Rows are points. Each copy is the shape, with its points in the same order, turned, moved and blurred by noise. Say if it was mirrored as well.
In the rows, 128 means zero.

Shape:
[[109 110]
 [140  93]
 [131 138]
 [175 223]
 [204 100]
 [107 122]]
Copy 1 (6 x 2):
[[123 177]
 [ 94 155]
 [140 137]
 [194  71]
 [ 73  87]
 [135 169]]
Copy 1 is: only turned
Copy 2, 6 rows:
[[142 145]
 [153 168]
 [118 145]
 [ 13 133]
 [112 223]
 [156 128]]
Copy 2 is: only turned

Shape, 6 rows:
[[ 67  90]
 [136 139]
 [181 168]
 [157 126]
 [ 86  92]
 [158 212]]
Copy 1, 6 rows:
[[145  61]
 [112 130]
 [ 89 181]
 [ 90 140]
 [129  68]
 [130 206]]
Copy 1 is: mirrored
Copy 2, 6 rows:
[[140  52]
 [118 134]
 [121 185]
 [133 154]
 [143  71]
 [ 63 191]]
Copy 2 is: only turned
Copy 3, 6 rows:
[[ 55 118]
 [141 127]
 [194 126]
 [147 153]
 [ 74 133]
 [201  81]]
Copy 3 is: mirrored
Copy 4 (6 x 2):
[[213 100]
 [126 144]
 [ 79 151]
 [110  99]
 [176 102]
 [ 82 207]]
Copy 4 is: mirrored

Shape (8 x 3):
[[154 183 118]
 [ 52  86 166]
 [130 147 194]
 [ 90 136 125]
 [ 61 180  87]
 [154  81 104]
 [111 189 173]
 [ 78  92 108]]
Copy 1 (8 x 3):
[[191 130 169]
 [114  81  55]
 [202 126  81]
 [141  92 118]
 [141  49 170]
 [108 176 125]
 [215  95 110]
 [101 102 109]]
Copy 1 is: only turned
Copy 2 (8 x 3):
[[114 193 107]
 [ 96  56 140]
 [ 77 157 164]
 [111 111 110]
 [ 97 120  44]
 [200 123 141]
 [ 57 151 116]
 [139  70 111]]
Copy 2 is: only turned
Copy 3, 8 rows:
[[101 174  91]
 [213  85 125]
 [168 176 140]
 [152 117  91]
 [148 115  28]
 [ 97  90 151]
 [166 188  93]
 [156  73 106]]
Copy 3 is: mirrored
Copy 4:
[[ 80 142 146]
 [158  39  71]
 [ 87 114  62]
 [121  78 126]
 [ 99  51 178]
 [182 146 122]
 [ 55  95  98]
 [173  68 127]]
Copy 4 is: mirrored

Shape, 9 rows:
[[111 164 169 178]
 [102 137 204 203]
 [165 140  98  57]
 [118 149 107 134]
 [ 78 195 173 140]
 [143 146 125 204]
 [135 112  81  70]
 [159  81  79  91]
 [200 112 107 116]]
Copy 1, 9 rows:
[[ 77 149 161 164]
 [ 61 186 163 156]
 [153  64  58 117]
 [137  97 128 147]
 [ 89 127 120 217]
 [ 66 112 178 123]
 [185  79  73  94]
 [173 103 106  72]
 [112  80  95  59]]
Copy 1 is: mirrored
Copy 2:
[[183 126 185 170]
 [200 168 198 169]
 [ 99  83  76  75]
 [117 100 140 149]
 [132 120 232 125]
 [175  94 141 191]
 [ 74 105  85 112]
 [105 119  51 123]
 [155  94  58 113]]
Copy 2 is: mirrored

Shape:
[[ 86 124 124  92 139 155]
 [172 122 185 124 120  96]
 [ 92 129  99 154 130  92]
 [137 136  85 116 111 156]
 [ 87 128  80 113 148  89]
 [ 91 143  88 161 114 122]
 [ 89 200 184 127 119  98]
 [ 96 111  79 136 113 135]
 [ 91 135 201 146 116 135]
 [ 97 142 103 139 178  87]
 [120 135 100 119 125 107]
 [182 161  97 133 173 108]]
Copy 1 (12 x 6):
[[159 121 182 108 117 129]
 [104 180 115 170 161 127]
 [131  82 147 157 126  84]
 [158 105 106 108 110 121]
 [153  89 165 169  87  97]
 [140  76 145 127 124  72]
 [127 177 181 133 151  43]
 [163  64 142 122 124 109]
 [103 154 175 118 189 103]
 [109 105 177 164  86  83]
 [143 108 140 149 116  99]
 [ 96 141 105 150  62 105]]
Copy 1 is: mirrored
Copy 2, 12 rows:
[[ 86 107 147  91 104 101]
 [171  86 100 128 152  75]
 [115 106 160 167  78 103]
 [ 92 157 135 116 136 141]
 [ 77 105 131 143  67 106]
 [ 96 126 185 168 102 114]
 [104 115 157 149 129   7]
 [ 86 118 161 136  99 144]
 [139  79 177 113 147  53]
 [120 122 131 140  51  88]
 [ 93 124 126 143 103 110]
 [150 177  96 141  90 106]]
Copy 2 is: mirrored

Shape, 12 rows:
[[155  65 137 140 160  53 173 151]
 [160 131 146 163 104  74 183 158]
 [126 146 115 126 111 151 188 141]
 [149 166 111 117 190 104 155 102]
 [140 128 156 159  63 121 163 148]
 [164 139 141 161  86 166  61 167]
 [113 118 212 160  91 107 153  90]
 [111 121 125  92  44 166  41 190]
 [ 95 163 121 155 212  58 132 146]
 [141 162 156 130  81  59 189  70]
 [136 187 128  92 187 116 153 138]
 [135 101  67 225  86 179  78 143]]
Copy 1:
[[155 144  73 193 163 149 148  99]
 [174 151 125 149 117 149 132  63]
 [146 140 145  72 120 128 156 108]
 [ 83 170 103 126 101 155 151 148]
 [178 125 149 124 107 106 122  66]
 [139 166 199 160 109  31 110 104]
 [130  66 116 141 105  96 105  64]
 [149 124 249 165 117  20 179 136]
 [ 58 154 140 183 141 201 123 125]
 [155  90  89 123  44 165 131  97]
 [ 72 177 135 123  97 150 176 120]
 [170 161 211 127 173  62  45 162]]
Copy 1 is: only turned
Copy 2 (12 x 8):
[[237 132 163 165 120 138 190 137]
 [209 103 144 155 141  85 165  92]
 [173 122  68  97 123 119 150 102]
 [163  86  81 140 148 121 170 189]
 [171 140 121 122 143  72 138  67]
 [111 127 123 163 106  71  50 120]
 [138 175 130 163 157  66 198  92]
 [ 86 135 158 125 107 128  43  62]
 [174  85  78 222 167 164 164 158]
 [158 123 125 104 223  74 204 112]
 [136  59  83 140 130 142 176 175]
 [189 191  89 153 123  83  24 129]]
Copy 2 is: only turned

Shape (12 x 9):
[[ 85 148 126 134 143 155 159 131 106]
 [153 119 160 127  74 145  89 153 129]
 [152 147  98 147 157 151 146 125 147]
 [ 86 119  68  82 176  54 168 178  58]
 [ 68  85  43  95 175  70 101  94 104]
 [147  80 122 143 144 153 134 147 151]
 [157 165 145 120  97 125 123 122 166]
 [155 129 181 157 169 151 112  99 160]
 [114 124 145 141 162 157 142 164 193]
 [146 117 142 131  91 133 140 142 134]
 [120 103 131 176  87  90 119 122 137]
 [137 101 160 111  86 133 173 135 138]]
Copy 1:
[[136 140  90 170 158 117 155 126 150]
 [ 80 174 168 110 102 132 135 141 137]
 [124  96 100 106 145 140 128 103 178]
 [182 138 135 210 159 131 141   7 100]
 [140  43 171 230 149 154 172  75 100]
 [ 93 100 104 115 112 142 113 120 119]
 [123 130 171  95 147 121 127 147 181]
 [107  96 110  60 137 140 169 168 132]
 [ 87 111  92  96 151  88 116 129 125]
 [113 161 142 122 124 139 105 135 141]
 [ 83 139 160 139 166 191 126 129 126]
 [128 166 128 131 139 121  88 161 118]]
Copy 1 is: only turned
Copy 2, 12 rows:
[[107 116 113 105 119 105 139 103 180]
 [186 126 139  75 154 152 142 129 112]
 [152  78 107 131 109  82 165 107 140]
 [ 71  78 194 147  44 117  68 135 167]
 [ 95 159 139 195  52  89  80 155 117]
 [164 118 159 115 133  68 166 128 129]
 [149  81 101 100 143 147 166 117  89]
 [159 102 101 133 201  77 146 102 117]
 [124 106 140  91 144  60 171  74 106]
 [150 106 146  96 142 135 168 136 131]
 [148 145 160 153 140 159 169 115 123]
 [118 103 157  85 154 133 178 160 136]]
Copy 2 is: mirrored
Copy 3:
[[104 181 102  95 125 122 148 153 162]
 [100 119 199 112 114 144 105 125 133]
 [100 141  92 144 126 141 101 154 110]
 [135 221 116 140 186  50 190  94 108]
 [164 183  82 111 186 111 153  32  96]
 [ 98 111 135 110 163 158 119 150 102]
 [126 132 154 120  70 135  91 146 112]
 [114  73 109  86 121 115  78 161 128]
 [ 83 133 126  63 136 132 108 178  84]
 [112 131 169 123 109 143 133 150 118]
 [116 104 144 109  99 144 173  97 116]
 [141 135 179 103 118 147 161 176 126]]
Copy 3 is: only turned
Copy 4, 12 rows:
[[112 114  76  99 146 172  96 169 107]
 [ 71 115 160 155 165 136 150 132  85]
 [140 130 146 105 132 165  81 145 144]
 [148  17  36 135 151 199 129 151 182]
 [129  73  65 132  51 189 166 171 196]
 [115 152 150 158 159 188 120 161 148]
 [132 121 155 112 143 131 124 101  81]
 [124 179 142  96 165 122 126 147 140]
 [172 163 131 149 171 165 109 177  99]
 [103 115 151 130 168 182 140 131  98]
 [105  92 163  94 138 168 177 165 104]
 [ 98 125 125 119 183 202 145 117  94]]
Copy 4 is: mirrored

Shape, 17 rows:
[[175  82 158 129 163 154 194  93 202 129  98]
 [181  86  89 118 154 175  82 138 163 137 103]
 [200 139  69 129  39 160 174 190 171  72 152]
 [107 116  85 144  72 136 153 150 172 101 120]
 [ 78 186 102 203  99 165 139 131 164  78  79]
 [132 118 104 150 126 179 104 138 136 124  70]
 [ 73 169 117  77 153 100 161  67 114 141 130]
 [131  87 125 139 120  50 154 110  84 144 104]
 [125 118  79 161 159  64 185 113 191 152  54]
 [155  98  97 152  79 161 137 153 192 146 194]
 [ 59 149  46 174 149 160 125 164 124  71  93]
 [108 144 122 137  97  91 115 158 137  97 133]
 [ 63 134 132  99 135 143 113 134 106 139  94]
 [143  95 162 120 155 131 124 196 139 121 120]
 [146 135 142 181 148 143  76 163  75 128  81]
 [146  87 134 179 145 128 170 226 156 182  73]
 [134  94 140  71 138 179 140  98 150 159 137]]
Copy 1, 17 rows:
[[125 155 189 153 142  79  50 112 137  52 163]
 [166 107 212 133 100 125 160 121 141  60 134]
 [113 118 190  52  86 172 106 159 206 141 217]
 [171 141 127  99 104 139 109 130 213 113 178]
 [177 120  99 152 104 211  66 103 212 112 132]
 [179 123 166 171  98 156 133 113 162 103 132]
 [166 151  97  94 123  72  87  59 143 149  72]
 [139 158 134 146 155  52 133 155 198 153  93]
 [188 141 178 140 184  85  64  95 244  92 108]
 [133 165 147  62 136 154 149 138 166  66 196]
 [166  98 104 151  75 173 134  59 242 111 120]
 [159  96  98 102 135 127 124 146 186 138 136]
 [195 124 101 155 109 105 139  77 137 146 121]
 [129  81 146 157 150  95 150 119 145 111 176]
 [139  94 144 201 138 163 165 138 152 136  97]
 [151 129 186 191 208 123 147 104 199 115 201]
 [157 162 159 117 103  83 123  92  91  92 148]]
Copy 1 is: only turned
Copy 2 (17 x 11):
[[158  33  88 160 124  98 144 188 151 158 156]
 [135 139 100  90 108  99 188 156 129 208 134]
 [100 165  55  95 171  57  97 148 240 167 185]
 [124 127  77 106 163  54 116  96 153 122 143]
 [124 105  82  90 241 100  98  96 121 121  86]
 [156 139 109 104 166 111 168 126 133 162 107]
 [162  88 165 101 114 150  73 117  91  87 167]
 [204 155 113 140  72  97  79 151 124  98 106]
 [192  82  90  73 133  47 121 187  95  87 112]
 [ 61 148  86 149 139  47 121 137 149 163 161]
 [152 155  52  65 207 115 125  71  79 128 130]
 [117 146  88  88 120 109  85 106 149 115  99]
 [154 139 133 110 131 160 148  87 117  84 118]
 [126 135  52 135  92 145 159 142 161 124 106]
 [158 190  86 114 141 165 132 154 118 161  49]
 [145 157  35 148 135  82 196 200 137  75  94]
 [136  97 142 157 104 130 165 133 137 150 178]]
Copy 2 is: only turned
Copy 3 (17 x 11):
[[107 167 151  85 189 159  99 100  84 183  70]
 [ 71  80  95  91 166 145 106 175 139 144 103]
 [ 73 178   7  59 167  98 155 104 125 154 198]
 [125 170  81  53 118 159 119 122 118 127 180]
 [167 140  61 107 100 220 167  90  98 123 141]
 [137  97  95 104 128 161 123 147 146 134 118]
 [153 125 176 142 131 155  51  75  97 115 191]
 [ 90 170 180 103  63  93  87 132 119 125 145]
 [ 95 178 131  72  85 185  59  85  91 106  69]
 [ 66 200  94  83 193 162 132 153 155 123 179]
 [162  96  95  68 102 192 162 124 100  68 161]
 [102 125 121  84  90 158 137 105 138 139 202]
 [169  93 154 105 117 155  95 115 163 122 167]
 [ 82 110 164  66 144 131 157 117 170 153 128]
 [117  87 134 145  91 123 183 133 173 120 107]
 [ 95 166 133  35 119 141 139  93 202 122  63]
 [130 129 160 107 205 136  68 143 148 160 146]]
Copy 3 is: only turned
Copy 4, 17 rows:
[[ 59 121 113  74  76  93 146 161  73 199 100]
 [127 171 123 130 144  60 133 165  83 148 153]
 [156  66  41 188 108  90 202 117  86 116 101]
 [116 126  81 125 113 110 189  97 136 103  99]
 [ 67 149  98 178 110 101 202  75 200 148 128]
 [119 176 147 156 115  73 169 130 131 142 130]
 [ 60 102 153 103 103 189 121 153 159  89 161]
 [135 158 151 101  25 162 127 124 111  97 147]
 [ 47 147 117  66  38  86 173 100  98 110 187]
 [152 112  39 112 119  69 124 141 135 126  88]
 [ 98 184  90 158 129 117 232 137 190 112 174]
 [148 135  94 129 113 152 154  92 150 123 149]
 [113 149 178 115 137 144 158 137 172 113 144]
 [177 141 126  86 114 123 163 142 109 182 153]
 [170 187 165 177  83 105 142 123 155 174 178]
 [173 134 138  65  49  42 200 121 128 169 161]
 [103 117 148  90 134 112 113 190 109 139  98]]
Copy 4 is: mirrored

Shape:
[[201 171 150 164 148 137 130 112 134 120  59 139]
 [117 116 138 123 149 129 130 117 174 156 161 134]
 [128 105 109 161 126 155 138 164 115 130 154 120]
 [120 121 137 143 149 122 128 124 157  38 144 128]
 [126 149  94 151 105 130 139 141 181 122  70 119]
 [131 130 140 146  85 151 139 107 160 163 176 158]
 [158 114 102 139 131 139 106 129 175 136 175 111]
 [132 128 141 140 110  88 128 123 171 160  91 104]
 [119 132 115  55  78 136  21 108 140 163 146 154]
 [140 132  99 116 118 116 107 124 159  89 131 162]
 [116 164 140 163 125  90 138 107 130  56 158 123]
 [164 174 128 146  96 148 131 139  89 165 161 115]
 [108 134 143 158 149 124 101 142 141 140 133 125]
 [112 129  66 156 144 134  93 118 122 164 175 150]
 [136 107 107 144 147 118 128 105 104 152 161 108]
 [119 116 114 156 146 151 138 121 148 126 166 117]
 [120 105 121 166  75 106  94 184 154 145  84 120]
 [115 107 148 123 128 133 127 203 156 135 170 155]]
Copy 1:
[[179  78 131 146 180 107  80 165 107 119 127 110]
 [156 134 150 118  93 165 159 121 142 144 105 110]
 [141 123 146 120  92 101 131 105 167 135 140 154]
 [190  69 126 110  79 151 153 122 112 100 166 163]
 [116  55 106 135 141 127 140 110 134 114 126 115]
 [153 128 176 116 111 108 196 127 156 138 121  86]
 [150 112 136  99 106 146 142 114 185 144 146 104]
 [121 110 110 143 116 142 130 119 114  99 120  72]
 [130 195  84 129 154 160 221 147 154 165 183 116]
 [143  96 120  95 134 154 169 130 127 126 163 139]
 [193  74 125 101  78 115 157 107  93 122 179 119]
 [149 135 140 114 116  51 132 134 138 184 140  96]
 [149 118 135 160  98 144 133 105 135 144 140 120]
 [161 155 156 114 133 132 154  62 166 175 147 124]
 [165 151 136  95 104 114 122  85 143 124 134 115]
 [169 115 144 114  88 126 145  96 161 135 125 129]
 [ 69 103 125 165 124 121 129 106 147  98 172 110]
 [ 99 124 175 127  72 147 167 147 152 147 154 154]]
Copy 1 is: only turned
Copy 2:
[[119 129 120 162 101  82 115 152  74 169  71  76]
 [107 146 161 105 109 136  87 124 114 115 152 136]
 [124 156 125 102 177 149 128 144 129 134 134 106]
 [111 115 141 110 140 130 132 135  80 211 170 147]
 [ 82 136 100 188 143 128 107 157  96 140 121 144]
 [127 149 117  82 144 136  59 131  75 100 126 129]
 [ 89 175 141  91 136 119 105 172  99 128 163 121]
 [ 94 179 120 154  93 123  94 130 115 139 105 163]
 [135 144 123  75 108  75 144 168  79  48 126 216]
 [123 121 120 124 145  86 116 155  82 148 160 165]
 [162 132 129 111 126 158  98 158  73 215 147 153]
 [150 154 108  82 140 140  95 187 119 119  77 104]
 [134 160 164 131 128 152 133 137  99 133 127 136]
 [168 166 129 115 140 132 119 173 109  80 187 117]
 [147 174 112  94 112 134 119 149 137 134 157 112]
 [111 145 138 100 136 159 109 146 104 130 167 108]
 [100 202 116 161 175 127 139 130 105 126  97 172]
 [112 145 183  93 191 129 107 124 135 123 124 153]]
Copy 2 is: only turned
Copy 3, 18 rows:
[[170 103 179 109  82  92 120 154 133  87  63 110]
 [133 122 143 114 147 120 137 163 110 160 163 122]
 [176 147 119 111 167 146 131 141 157 106 157 139]
 [177 183 142 149  87 161 111 189 121 137 128 144]
 [143  97 146 119 108 144 107 176 182 132 112  78]
 [137 117 143  67 149 135 130 122 133 175 143 159]
 [184 134 158 105 170 149 121 147 105 159 136 106]
 [131  85 112 113 103 133 132 145 120 139 127  78]
 [113 165 135 157 178 104 111  69 117 224  93  92]
 [153 145 149 143 124 134  72 150 128 165 112 122]
 [154 168 165 124  63 179  97 135 114 123 153 147]
 [155 108 166  99 151 146 136  68 141  97 127 141]
 [160 148 140 127 115 113 147 136 136 133 156 103]
 [143 170 165  90 176 117  90 114 134 136 168  89]
 [135 154 133 103 161 135 114 127  97  98 151 114]
 [150 152 152 104 154 147 136 159 129 124 157 131]
 [176 106  83 120 109 137 121 123 188 147 123  64]
 [198 124 108 149 151 118 139 134 149 171 175 151]]
Copy 3 is: mirrored
Copy 4, 18 rows:
[[139 174 147  55 147 128 128 139 184 119 120 131]
 [125 123 124 169 113 125  76 148 127 142 145 131]
 [139 124  71 147 146 118 128 106 112 139 130 139]
 [137 132 119 152 179 173  74  93 149  74 150 118]
 [118 145 148  86 146 126  83 100  99 114 102 167]
 [116 124 108 166  86 130 121 151 132 120 142 186]
 [130 157  81 143 101 141  87 136 101 115 142 116]
 [ 92 166 166 129 139 112  98 144 113 133  94 133]
 [135 150 168 180   7 114 126  72 115 106 134 108]
 [128 128 122 133 105 140  80  89 145  78 111 128]
 [ 96 111 131 144 167 196 119 119 146  76 135 116]
 [137 126 105 124 100 150 188 144 118 142 115 134]
 [108 143 129 147 134 143 106 107 136 160 143 119]
 [ 91  95  77 135  78 120 112  97 120 141 153 105]
 [108 117  92 149 126 105 131 142 122 121 146  91]
 [128 117  92 146 136 132  95 130 114 126 161 133]
 [ 92 183 127 142 137 114 116  69 105 141  79 161]
 [154 133  93 197 123 144  89  98 139 163  99 148]]
Copy 4 is: mirrored

Shape, 18 rows:
[[157 153 161  86 184 176 130 189 176 154 154 240]
 [153 120  98 138 154 105  66 122  55 117 110  64]
 [118 116 162 120 176 148 156  88 178 158 141  77]
 [ 97 150 120  80 144 182 138 149 150  93 169 152]
 [166 120 155  54 139 132 149 156 134 141 233 205]
 [ 55 117 142 117 132 143 145 102 137 217 161 116]
 [ 76 145 173 173 140 135 135  54 100  83 173 130]
 [136  79 124 109 119 174 119 162 182 127 146 226]
 [159 149 121  70 118 189  89 117 163 138 160 210]
 [185 159 122 188 109 120  73 137  51 112 112  78]
 [109 139 129 139 121 174 197  94  78 122 134 111]
 [ 95 111 145 124 153 125 132  95 102 137 139  95]
 [122 103  98 144 155 116 169  68 147 153 145 102]
 [139 169 103 135 105  58  99 148 104 107  88  88]
 [114  85 159 107 174 102 141 104  86 147 101 118]
 [174 165  87 165 130  60  91 124  73 153  86  97]
 [170 125 200  55  99 159 131 142 149 121 152 190]
 [ 93 102 138 166 129 145 150 131 146 146 167  91]]
Copy 1:
[[109  85 158  68  71 220  69 207 134 187 150 170]
 [164 144 124 222 132 186 165 113 116  57 118 147]
 [ 93 195 112 156 168 177  74 195  95 111 155 102]
 [109 124 111 128 111 169 134 198 169 169 148  90]
 [ 65  78 189 136  66 146 126 213 105 179 170 144]
 [ 74 136  68 130 126 119  63 159  86  89 146  94]
 [ 66 190  99 122 185 123 184 159 124 119 143 141]
 [142 108 191  55  96 151  99 165 144 145 170 113]
 [ 92 135 173  90  43 185 107 169 169 138 156 115]
 [200 181 114 187 105 165 187 133 111  64 114 189]
 [124 195  80 162 145 108 120 140 132 175 146 137]
 [ 93 148 106 165 161 141 118 149 108 102 147 125]
 [101 193 119 160 143 147 105 137  63 136 129  86]
 [173 143 140 181 129 156 158 151 121  78  34 136]
 [103 129 137 178 182 159  94 122 113 108 136 154]
 [175 158 118 186  95 172 157 103  73  77  53 167]
 [105 126 201 127  88 143  90 220 181 139 157 168]
 [142 161  90 126 149 121 118 188  80 109 164 100]]
Copy 1 is: only turned
Copy 2 (18 x 12):
[[119  79  82 249 131 169 111 141 177 203 168  67]
 [ 95 128 132  76 167  82 168 150  67 137  88  89]
 [141 124 143 158 113  94 118  86 124 165 146 181]
 [100  74  96 153 162 142  98 161 176 166 159 150]
 [171  93  95 194 145 204 135 195 140 223 169 125]
 [180 115 108 160 166 148  78  81  93 118 140 169]
 [ 67 105 118 134 115 183 142 122 104 118  91 215]
 [142  99 106 185 147 181  76 143 199 200  91  85]
 [104 115 103 202 147 158  45 190 143 200 133 104]
 [ 65  99 160  63 119 129 150 147  52 138  98  59]
 [ 91 145 132  87 142 178 120 102 133 128 167 157]
 [129 128 106 120 143 127 138 111 104 134 116 165]
 [147 156 183 141 150 129 131 110 135 133 121 170]
 [121  91 145  87 110  93 148 185 108  78 106  77]
 [146 167  85 126 134 122 167 105 117 136 111 128]
 [112 138 172 106 131 106 160 163  65  84 104  50]
 [138 113  66 160  78 175  86 183 148 218 150 109]
 [147  77 150 116 138 147 114  82 123 149 116 158]]
Copy 2 is: only turned
Copy 3 (18 x 12):
[[161  86 181  28 108 192 213 161 162  86 150 121]
 [109 141 120 158 107  71 105 142  50 155 138 145]
 [ 98 184 142 126 184 169 147 125 167 161 135 111]
 [122  86 120 121 111 181 155 146 185 114 162 153]
 [ 79 101 160  43  88 118 209 147 212  93 144 145]
 [ 92 196 111  97 156 165 100 151 173  80 110 122]
 [100 123  17 108 142 129 129  87 157 144 146  93]
 [204 134 138  88  80 149 202 142 190  86 145 152]
 [149 134 149  66  45 176 177 154 166 132 179 139]
 [125 126 116 116  91  71  98  78  40 173 103 164]
 [117 124  65 113 147 138 108 141 169 176  89 156]
 [ 99 162  89 135 141 131 126 137 135 126 114 115]
 [130 172 122 121 169  99 106 151 178 167 132 103]
 [127 106 158 174  85  99  78  88  89 138 100 104]
 [106 154 108 141 148 108 157 180 122 129  88  91]
 [132 131 166 120  97  68  70 114  52 163 103 102]
 [113 122 147  81  56 172 231 117 177 132 100 134]
 [133 162 109 125 173 126 124  98 170 109 119 152]]
Copy 3 is: mirrored

Shape (15 x 12):
[[151  67 151 110  64  76 127 116 165 164  72  69]
 [141 132  96 134  75  83 208 151 135  84 134 166]
 [172  79 188  87 139 136 105 135  81 168 116 139]
 [ 85 185 115 144  67  91 106 136 130  97 191 176]
 [139 194 131 132 183 214 135  74 116 100 158  98]
 [136  58 185  59 175  92  76 104 121 110 130  98]
 [142 210 148 188 173 134 163 149  80  94 143  62]
 [186  97  66 113  88  70 136 162 162  58 136 142]
 [160 138 233  73 124 113  85  90 146 195 123 117]
 [116 143  58 196 249 149 168 156 129 124 164 101]
 [160 106 179  22 140  96  77 175 159 153  89 138]
 [120 139 148 198 161 164 157 157 154  74 124 128]
 [ 97 150 141 113 169 137 187 120 126 101 144  93]
 [ 91 153  78 141 174 183 128 160  93  93 120 112]
 [151  69 165  81 154 140 126 184 142 135 195  51]]
Copy 1:
[[194 151 184  58  84 166 149 119 175 126 183 203]
 [ 91 186 126 146  35 178 146 115 125 116 161 122]
 [166 104 130  65 110  65 163 137 133 110 114 163]
 [ 95 136 137 136  95 163 175 123  74 199 185  69]
 [143  92 139 182 166  98  48 119  50 106 163 123]
 [209  88  74  57 132 120 123 175 157 122 167 148]
 [121 111 195 151  68 121  38 194  34 121 150 118]
 [117 214 121  83  73 172 102 108 172 125 178  79]
 [214  83 163 103 123  47 173 139 139 154 191 183]
 [161 105 166 173 106 170  25 147  86 107  56  55]
 [157  78 129  60 100  67 142 133 232 147 167 144]
 [106 147 161 177 138 159  93 193 114 117 122 128]
 [147  71 128 164  85 158  93 151 101  96 155 129]
 [ 82  84 148 127 131 161  55 126  88 126 103 107]
 [183  87 165  73 129 130 126 172 143  44 161  83]]
Copy 1 is: only turned
Copy 2:
[[ 85 140 125  73  82 155 118 101 126 137  44  30]
 [149 147  77 167 133 159 160 131 117 192 148  83]
 [ 94 176 151  45 132 107 163 109 133 147  57 153]
 [190 144 128 188  95 115 180 142  71  99 147 115]
 [133 142 178  95 128  95  46 195  87 148 159 187]
 [ 49 157 163  93 126  74 150 155  89 144  14 122]
 [127 162 150 174 110  76  36 133 157 145 158 166]
 [ 86 171 129 182 136 188 166 110  64 194 114  70]
 [158 156 211  35  98  72 143 129 129 133  38  98]
 [ 86  73 160 198 149 164  60 153 141 154 136 218]
 [ 73 152 212  76  73 108 212 114 124 181  54 107]
 [106  83 131 146 135  89  89 102  96 163 170 149]
 [114 108 123 141 107  92  90 188 125 178 115 143]
 [ 69 123 135 143  91 131 106 162 108 134 175 199]
 [ 98 145 145 121  64 116 104 104  86 199  13 180]]
Copy 2 is: only turned
Copy 3:
[[237 146 105  98 134 120 107 117 131  57  97 131]
 [110 174  78 141  99 133 115 166 102  81 201 143]
 [171 157 147 187 153  67 175 135 122 123  59 128]
 [ 89 179  99 117  97 115  64 143  79 183 159  96]
 [ 65 127 186  81 139 133 218 108 135 182 127  97]
 [174 192 146 123 142  76 136 111 191 136  43 152]
 [ 97 174 132  88 205 159 204 117  63 185 148 151]
 [130 137  35 145 103 102 104 136 160 117 170 184]
 [218 194 152 110  96  57 172  92  92 146  46  89]
 [ 69 146 176 151 174 202 157  52 129 181 188 177]
 [232 187 105 146  72 104 149 143 153 175  74 135]
 [119 156 179 113 167 122 160 127 123 161 200 143]
 [ 95 183 164 105 127 167 178 133 128 122 128 143]
 [ 93 118 148 137 174 190 152 141 153 189 142 115]
 [156 141 186 115 115 113 146 145 110 140  65 242]]
Copy 3 is: mirrored
